Rows are points. To make a cloud, some directions were put in groups of two or more. Within a group, all points are equally far from the middle, so they leave a hole (a ring in 2 directions, a hollow ball in 3). The other directions are filled evenly. Then the cloud was stretched, turned, moved and blurred a little. How many holes are there, and how many directions does each take, smallest first?
(in the rows, 128 means zero)

Cloud (20 x 3)
[[ 96  79 120]
 [165  58 143]
 [150 211  92]
 [ 75 157 129]
 [ 88 138  74]
 [162  63  88]
 [ 98 196 119]
 [141 205 169]
 [131 159 199]
 [ 75 126 103]
 [171 111  48]
 [131 151 201]
 [ 85 167 154]
 [130  59 135]
 [ 95  83 138]
 [114 160  56]
 [116 143  51]
 [133 179 191]
 [ 91  85 132]
 [114 136 194]]
Holes: 1 (3)

Cloud (28 x 4)
[[120  93 154 151]
 [207 159 120  77]
 [ 88  77 113 129]
 [142  77  82 198]
 [153 174 167 208]
 [111 120 169 189]
 [ 79 157 197 142]
 [126 172 161 185]
 [ 60 144  96 190]
 [ 96 176  87 211]
 [ 93 146 159 189]
 [101 129 118 220]
 [209 140 141 162]
 [ 79 164  88 158]
 [130 192 156 145]
 [221 154 120 189]
 [154  96 176 115]
 [ 39 181  90 142]
 [135 131 162 105]
 [ 74 100 119 108]
 [177 173 144 185]
 [135 175 148 154]
 [184 153 137  70]
 [172 100 201 224]
 [130 131 154 186]
 [172 194 133 169]
 [168 183 128 156]
 [159 147 152  95]]
Holes: 0

Cloud (26 x 4)
[[186  84 125 144]
 [131 178 123 137]
 [201 198 159 156]
 [175 139 169 102]
 [110 124 171 203]
 [111  67 167  92]
 [132 127 162  45]
 [168 231 163 152]
 [116 116 198 178]
 [176 136 113 167]
 [176 115  56  88]
 [175 109  90 134]
 [163 212 142 176]
 [193 201 155  83]
 [198 175 144 155]
 [195  63 128 133]
 [217 117 130 148]
 [111 119 137  70]
 [157  93 165 116]
 [ 68 145 155  85]
 [ 89 160 156 164]
 [172  82  92 184]
 [187  78 120  68]
 [ 55 110 178 139]
 [143  67 144 122]
 [168  88 178 172]]
Holes: 0

Cloud (50 x 6)
[[128  92 156 138 221 117]
 [222 198 143  73 163 121]
 [165 109 173  87 147 155]
 [106 126 103  65  98 106]
 [139 145 131 166 119 167]
 [ 96 124  91  66 162 111]
 [122 164  71 154 148 177]
 [ 65 106  73  98 192 215]
 [189 130 173 182 140 221]
 [ 89  77 138 108 116 222]
 [184 130  70  55 135 182]
 [125  27  99  93  87 229]
 [ 70 147 175  66 100 185]
 [185  43 155 135 108 172]
 [111 202 113 100 112 182]
 [127 102 107 148  83 174]
 [112 213 151 142 112 185]
 [130  81 187 179 128 213]
 [115  15 197  98 142 130]
 [183 127 106 161  75 117]
 [190  87 167 148  73 102]
 [140  73 138 127 137 120]
 [114 182 169 109 141 200]
 [157 141  73 188  79 136]
 [199 167 169 102 126 166]
 [157 171 162 107 119 172]
 [161 142 163 102 183 193]
 [167  95 196 148  98 183]
 [ 41 156 158 107  85 156]
 [168  68 208 111 135 163]
 [180 112 100 131 147 137]
 [207 138 123 177 172  63]
 [121 162 161 127 130 108]
 [194  71  65 130  90 180]
 [122 102 115 100 135 125]
 [181  73 171 132 161 141]
 [ 75  72  58  85 193 193]
 [127 136 177  70 180 167]
 [ 69 131 180 139 134 108]
 [128 161 134  77 184 202]
 [122 109 195  58 106 158]
 [ 91 155 220 121 116 235]
 [119 147 153  69  80 160]
 [133  90 108 180  58 163]
 [130  91 155  63 132 147]
 [162 121 190 110 118 142]
 [174 197  68 167 122  81]
 [207 147 181  66 145  96]
 [106 125 187  81 130 113]
 [ 66 135 165  91 113 141]]
Holes: 0

Cloud (82 x 8)
[[147 122 223 104 107 141 107 205]
 [101 216 141 139 113 148 156 171]
 [138  63  89 162  88 176 128  97]
 [ 58 203 170 165 134 170 145  96]
 [108 140 172 134  71 191 139  75]
 [ 46 203 158 113  94  87 164 138]
 [140 126  92  89 222 133 108  81]
 [161 122  92 206 137 196 166 114]
 [119 165 124 140 181 182 203  71]
 [192  81 125  70 112 166 153  99]
 [ 68 174 192  96 101 128 167  87]
 [ 94 105 144 128  91 192 199 126]
 [ 83 158  69 130 142 197 156 101]
 [144 167 120 173 103  79 201 110]
 [ 98  85 161  97 121  99 108  91]
 [121 158 175 111 179 159 159  46]
 [124 144 183 103 122 109 198  77]
 [205 126 211 169 132 122 131  94]
 [124  88 116 139  87 157 131 107]
 [148 123 130 109 184 208 149 132]
 [184 121 118 141  40 118 130 128]
 [126 116 124 140 154 192  91  96]
 [ 72  83 143 117 163 199 150 137]
 [102 188  98  95 121 124 198  86]
 [137 104 105 105 102 147 112 183]
 [141 160 173 102 183  89 119 123]
 [135 208 131 124 105 138  89 139]
 [134 143 152  52 111  93  96  85]
 [ 91 190 136 155 158 135 137  22]
 [144 188 139 153 123 159 107 158]
 [133 134 175 134 186 140  77  80]
 [116 157 114  69  99 125 132  78]
 [118 180 186 124 176  81 178 176]
 [136 120 148 148 201 112 140  50]
 [ 85 138  69 161  37 125 147  93]
 [ 77 142 131 142  78 197 175 104]
 [109 151 135 108 208 120 195  64]
 [167 170  86 108  77 188  99 162]
 [115 130 137 111 218 147 176 109]
 [201 159 185 119  61 158 135  98]
 [159 162 128 161 143 203 219  94]
 [121  67 180 152 118 128 185 116]
 [120 128 102 106 147 184 105 136]
 [118 149 178 101 100  85 164 128]
 [196  99 110 174 169 162 225 126]
 [101 132 195 137 145 146  75 139]
 [199 117 167 199 141 148 129  25]
 [138 134 205  82 100 202  99 165]
 [113 116 119 133  77 161  94  54]
 [107  95 211 175  74 159 215 101]
 [163 151 104 194 146 160 206 119]
 [149  67 165 170  97 168 135  66]
 [136  86  92 169  30 151 124  84]
 [178 176 195 118 110 116 175  83]
 [135 132  82  36 122 169 161 152]
 [ 46 141  79 129  77 151 150 117]
 [109 143 128 135  83 189 155 140]
 [146 121 217 138  75 111 153 160]
 [204 145 130 142  68 143 131  79]
 [177 140  71  90  80 191 156  65]
 [140 157 173 174 103  87 200 100]
 [159 117 161 115 230  91 149  94]
 [ 98 208 191 192 179 139 150  75]
 [120 131 137 123 154 122 101  83]
 [131 155  61  75  93 112 110  89]
 [ 99 149  91  96  54 173  70 135]
 [141 187  95  30 129 134 221 119]
 [211 148 204 162 163 174 181 123]
 [ 87 102 131 249 147 119 170 111]
 [129 105 141  76 117 172  99 189]
 [171 160  88 141 117  83 150  96]
 [189  92 191 126  67 196 124  60]
 [ 73 107 126 111 123 187 111  98]
 [162 175 169 149 188  78 228  88]
 [153 144 173 144 188 226 148  82]
 [155 151 120 142 164  91 235  72]
 [187 135 183 138 131 134 105  88]
 [199 136 197  73  94 176 116  91]
 [205  89 111  88  99 133 177  94]
 [138 150 105 153 142 158 110  79]
 [110 152  92 124  74 194 134  55]
 [190 162 119 126 124 114 198 116]]
Holes: 0

Cloud (75 x 8)
[[119 191  96 125  44 115 153 155]
 [ 98 186 142 117 169 184  66  51]
 [140 161 141  56  95 120 206 109]
 [ 82 123  40 170 155 139 153  84]
 [153 132  86  88 202 148 167 118]
 [160 177  82  73 128 176 183 175]
 [ 81 134  57 117  84 104 138 128]
 [115 119  82 108 103 157 133  47]
 [190 108 112 151  85  89  85 129]
 [ 54 163  56 136 131 139 174 162]
 [137  69 129 122  87 171  81 152]
 [ 96 161  80  45 110 196 148 128]
 [122  91 122 200  94 125  79  82]
 [129 203  57  94 157 167 158  90]
 [ 96 130  61 159  97 106  80 131]
 [162 179 125 189  79 141 164  77]
 [ 74 180 148 158  97  94 107  72]
 [144 222  95  73 160 116 127 129]
 [128 131 116 141 194  71 156  99]
 [ 96 140 107 132 102  64 127  76]
 [126 172 108  70 172  75 131  85]
 [ 53 129  72  82 119 173 106 111]
 [136 169 141  28 126 102 164 100]
 [ 85 112 135 138 110  83 126  88]
 [ 60 194 128 167 153  94 197 121]
 [135 107 105 219 118 170 120 136]
 [146 177  88 161  92 148  98 164]
 [ 76 142  93 187  67 125 145 178]
 [147  87 147  91  89  93 160 173]
 [131 147 104  24 171 126 123 158]
 [142  90 168 116 119  99 182 164]
 [ 87 210  85 107 136 176  96  93]
 [117 154  57  83  86 124 216 143]
 [ 94 192  99 140 120 179  73 118]
 [ 80 101  70 111 140 131 102 168]
 [149 192  76 163 114 175 105  79]
 [ 66 193  83 109 171 117 147 115]
 [148  67 106  84  88 131  78 150]
 [162 171 165 137 145  94 110 172]
 [112 205  88 121 154 183 206 139]
 [150 249  92 172 186 105 194  89]
 [136 129 135 161  53 143  67 161]
 [ 91 158 178 141 120 149 211 109]
 [ 93 175 115 138  53  86 111 115]
 [127  89  99 164 183 157 100 137]
 [193 102 129  97 101  84  86  95]
 [169 153 122  65  67 155 157 106]
 [102 130 173 134 108 145 222 118]
 [103 146 190 199 123 111 123 133]
 [108 176  92 162  63 138  75  82]
 [118 179  60  90  81 123 114  32]
 [150  79  83 126  99 107 131 172]
 [120 208 162 190 148 131 161 172]
 [ 56 157 117 162 167 146  91 122]
 [169 133  46 190 110  71 145 136]
 [133 218 114 102 161  91 233 135]
 [163 119 171 108 155 110 203 164]
 [144 119 120 119 208 159 150 111]
 [158 203  94 140  68  93 173 105]
 [ 99 129 185 141 136 135  70  51]
 [102 189  47 119 125 122  91 119]
 [189 119 105  52  79 132 127 122]
 [173 197 103 175 161 157 168 169]
 [142 156  65  56 104 171 133  80]
 [165 234  70 136 191 112 183  95]
 [178 101 106 123 115 172 176 210]
 [158 189 151 147 105 136 173  48]
 [ 90 157  65  52  69 132 154 129]
 [144 197 131  67  97  68 137 117]
 [109 144 117 102  87  59 149 131]
 [157 141 110 123 156 203  72  88]
 [ 83 135  50  57 137 142 124 126]
 [173  96  71 107 116 123 182 120]
 [142 110 124 115 140 203  67 133]
 [149 109 177 112  82 157 130 106]]
Holes: 2 (2, 4)

Cloud (103 x 9)
[[100 207 117 106 159  85  34 144 125]
 [ 94 101 111 147  54 157  81  80  92]
 [143  81  49 187 125 117  50 135 163]
 [157 185 111 120 109 151 111 133  37]
 [160 134 137 140 184  47 134 177  79]
 [131  82  92 172 160 145 146 207 116]
 [162  81 104 102 146 138 201 183 170]
 [110 104 120 119 146  76 146 177 232]
 [138 109 158 105  94  88 132  72  94]
 [193 125 147 125  65  92 125  66  93]
 [120 101 162 132 146 102 110  98  54]
 [ 91 122  54 107 165 136  50 166  74]
 [147 112 159  70 222  79 118 177 109]
 [ 41  98 156  67  93 102 166 124 204]
 [155  95 205 126 186 114 123 141 150]
 [102 156 128  72 238 156 136 153 162]
 [ 99 158 139 123  88 166 123 176 106]
 [121  65 119  90 184 119 130 127 148]
 [146 113 152 188  82 166 167 104 188]
 [155 126 161 221 142 110 175 127 140]
 [112  54 172 205 106  95 111 121 150]
 [ 89 118 142 126 212 155 119 106 115]
 [129  97 141 155 115 211  95 159 171]
 [148  85 177 144  46  71 100 129 103]
 [131  67 116  98  60 186 174 119 181]
 [154 148 100  28 152 104 153 174 126]
 [ 91 121 129 163 165 204 123 180  83]
 [206 116 154 159 152 112 134  89 143]
 [210 106 130 140  63 102 123 151 115]
 [123 110  90  55 131 245 159 166  98]
 [ 69 183  83  84 207 131 149 122 127]
 [124  85  25 177 131 186 153 156 162]
 [ 82  86  79 157 165 168 153  64 178]
 [135 109 163 112 122  72 110 102  57]
 [ 95  76 161 151  63 136 136 194  99]
 [169 171 113 116 171 106  85 180  97]
 [122 151 177 184 106  72  64 107 150]
 [ 81 108 198 188  86 169  93 131  95]
 [ 85  61 194 142  96 208 217  82 207]
 [177 106 119 160  22 127 132  87 131]
 [206  60 131 109 136 151 247 144 151]
 [151  71 177 132 118 142 186  74  80]
 [128  97 211 208  97  49 105 153  82]
 [ 87 145  81 166  93 202  97 156 119]
 [165  63 164 154  53 141 153 161  83]
 [120 128 195  91  58  93 110 168  81]
 [132 124  95 163 124 172 108 218  58]
 [112 177 189  93 197  87 184 112 167]
 [150 177 120  67  89 147 108 105 112]
 [ 92  82  91 124 108 203 160 108  83]
 [ 46  65 174 118 101 157 134 107 183]
 [ 66  94  43 156 154 182 127 130 129]
 [111 133 172 108  67 148 145 124 182]
 [ 90  94  97 201  98 114  80 206 170]
 [160  95  64  94 148 154 148 171  87]
 [123 105 125 135 213 181 181  69 189]
 [ 68  87 200 185  85  84 143 126  97]
 [150  61 146 190  35 138 182  89 119]
 [121 116 149  95 208 185 198 127  65]
 [ 95 117  71  93 104 118  53 205 140]
 [ 18 148 147  45 144 134 142  94 182]
 [ 85 140 161 122 107 196 208  95 205]
 [ 75  92  85 114 148 107  48 149  94]
 [ 85 175 101  97 173 145 139  68 152]
 [140  93 126 143 202 131 175  76 124]
 [180 137 131 218 147 160 109 123  88]
 [212 121 157 181 126 125 214 125  58]
 [133  91 170 200  77  55 154 180 122]
 [188 134  63  58 180 167 159  88 181]
 [ 78 185 138  79 181 129 116 151 190]
 [117 130  60 184 186 199 127  81 113]
 [172  94 216 100 135  82 146 159  74]
 [218  64 161 109 152 151 181 152  85]
 [148 152  85  97 144 150 195  72 219]
 [199  99 129 163 144  79 203 143 103]
 [168 103 164 143 110  63 167 147 172]
 [151 123 154 163 111 180 141 184  25]
 [165  74 199 205  88 126 119  91  96]
 [ 46 133 160  77 168 224 196 123 122]
 [ 67 161 179  57 147 175 164 122  96]
 [181 162 147 160 155  80 124 113  48]
 [ 43 114 206 140  74 133  89 186 124]
 [112  85 134 111  99  72 107 162  73]
 [ 49 102 184  99 163 196  96 189  98]
 [ 35 122 179 127 151 173 122 126 102]
 [170  93 114 131  45 131 162 139 128]
 [174 127 121 154  58 136 156 173  82]
 [ 96 171  80 111 182  76 111  86 180]
 [ 98 106 178 163 173 158 153 127  63]
 [147  92  63 134 136 122 123 185  72]
 [100 114  60 132 136 177  49  91 173]
 [ 94 146  97 183 179 125  36 116 141]
 [ 92  91  70 154 175 175 171 190 101]
 [ 57 182 165  50 158 131 126  93 152]
 [103  84 156 100 109  52 149 112 152]
 [107 162 116 172 210  95  95 165 102]
 [146 148 116 111 154 125 145  48  83]
 [139 150 129  98  80 170 136 173  89]
 [ 99  76 220 165 122 141 145 164 167]
 [103  88 149 233  48 172 112  81 140]
 [ 52  94 139 117 124 132  52 109 213]
 [ 72 112 166 189 159 138 102 119 180]
 [ 48  76 210  80  94 109 125 136 146]]
Holes: 1 (6)
